Every row gives one point. To make a cloud, some directions were put in groups of two or more. Within a group, all points are equally far from the middle, so they leave a hole (a ring in 2 directions, a hollow ball in 3). The other directions are filled evenly. Then the cloud was stretched, turned, moved and blurred a little. How many holes are there, and how many directions does each take, smallest first?
In the rows, 128 means zero.

Cloud, 13 rows:
[[172 137]
 [127 132]
 [140  75]
 [ 92  76]
 [138  93]
 [161 150]
 [ 97 181]
 [130 130]
 [153  68]
 [140  88]
 [118 126]
 [108 174]
 [174 126]]
Holes: 0

Cloud:
[[100 155]
 [ 75 148]
 [ 80 137]
 [161 121]
 [154 167]
 [177 149]
 [132 130]
 [ 85 171]
 [ 57 116]
 [104 103]
 [109 102]
 [ 97 157]
 [120 174]
 [154 154]
 [152 133]]
Holes: 0

Cloud (14 x 2):
[[163 148]
 [128  87]
 [159 155]
 [126  87]
 [ 90 154]
 [157 156]
 [161 107]
 [ 80 106]
 [ 85 147]
 [ 77 134]
 [ 76 126]
 [129 167]
 [ 77 110]
 [132 167]]
Holes: 1 (2)

Cloud (20 x 3):
[[166  88  96]
 [ 90 127  95]
 [155 158 120]
 [162 122 169]
 [108  89 150]
 [112 164 100]
 [133 166  98]
 [129  77  93]
 [179 121  87]
 [144  94 172]
 [152 105 179]
 [158 156  93]
 [100  94 147]
 [179 112  88]
 [ 89 120 104]
 [173 139  91]
 [141 168 141]
 [170 136 117]
 [173  96  93]
 [103 174 156]]
Holes: 1 (2)

Cloud (21 x 3):
[[174 150 100]
 [117 127  79]
 [118  96  81]
 [131 190 117]
 [111 186 114]
 [149 133  56]
 [158  79 119]
 [156 162 142]
 [120 112  74]
 [110  95 123]
 [151 178 122]
 [161 152 136]
 [137  87 132]
 [167 157 111]
 [116  96  83]
 [162 145  65]
 [156 153  73]
 [122 183 108]
 [ 97 138 105]
 [161 125 139]
 [141  86 131]]
Holes: 1 (2)

Cloud, 31 rows:
[[135  89 179 116]
 [153  78 104 120]
 [136 145 114  82]
 [ 98  85 141 130]
 [128 143  95 176]
 [171 126 152 173]
 [115 173 126 168]
 [141 159  90 157]
 [150 131 174  84]
 [172 139 157 168]
 [ 91 129 133 114]
 [163 103 126 180]
 [197 131 133 116]
 [150 133 172  83]
 [108 106 139 188]
 [185 126 144  87]
 [131 130  97  94]
 [192 109 129 139]
 [148 114 181  95]
 [181 103 146  93]
 [158  75 112 117]
 [192 123 135 147]
 [130 104 176 171]
 [162  78 143 102]
 [174 104 126 170]
 [170  90 106 153]
 [128 152 150  81]
 [137 109  86 112]
 [137 128 192 147]
 [114  81 168 139]
 [175 137 154 167]]
Holes: 2 (2, 2)

Cloud (31 x 4):
[[153 122 208 137]
 [164 142 196 150]
 [174 110 197 149]
 [149  80 183 147]
 [ 80 139 105  90]
 [122  87 108 128]
 [ 89 136 147 149]
 [122 106 121 157]
 [ 85 161 138 127]
 [108 100 122  79]
 [112 170 107  93]
 [113 183 146 112]
 [184 122 177 150]
 [143  71 147 134]
 [186 127 152 141]
 [103 140 145 159]
 [ 81 145 102  91]
 [112 178 122  97]
 [140  71 133 123]
 [117 118 192 106]
 [101 106 182 126]
 [ 86 154 142 136]
 [175 131 188 154]
 [ 97 172 112  98]
 [136 136 171  78]
 [132 125  93 132]
 [ 93 170 114  99]
 [138 172 151  89]
 [145  74 134 112]
 [149 145 148 167]
 [107 103  95  98]]
Holes: 2 (2, 2)

Cloud, 31 rows:
[[108 135 108  93]
 [137 112 120  83]
 [112 159 121 171]
 [184 128 180 122]
 [116 145 139  85]
 [130 117 133  79]
 [142 134 194 151]
 [180 118 155 105]
 [172 172 165 145]
 [118 120 182 152]
 [109 127 198 125]
 [ 96 173 118 115]
 [ 99 152 118 103]
 [ 98 164 121 109]
 [115  91 181 156]
 [ 78 135  97 156]
 [171 160 155 146]
 [159 191 145 158]
 [176 116 147 121]
 [132  89 148 168]
 [129 139  70  97]
 [134 135 186 153]
 [181 117 179 124]
 [165  98 138 137]
 [ 93  90 148 101]
 [105 186 151 127]
 [164  94 149  86]
 [165 164 130  80]
 [ 77 137  96 145]
 [184 149 166  80]
 [145 111  89 101]]
Holes: 1 (2)
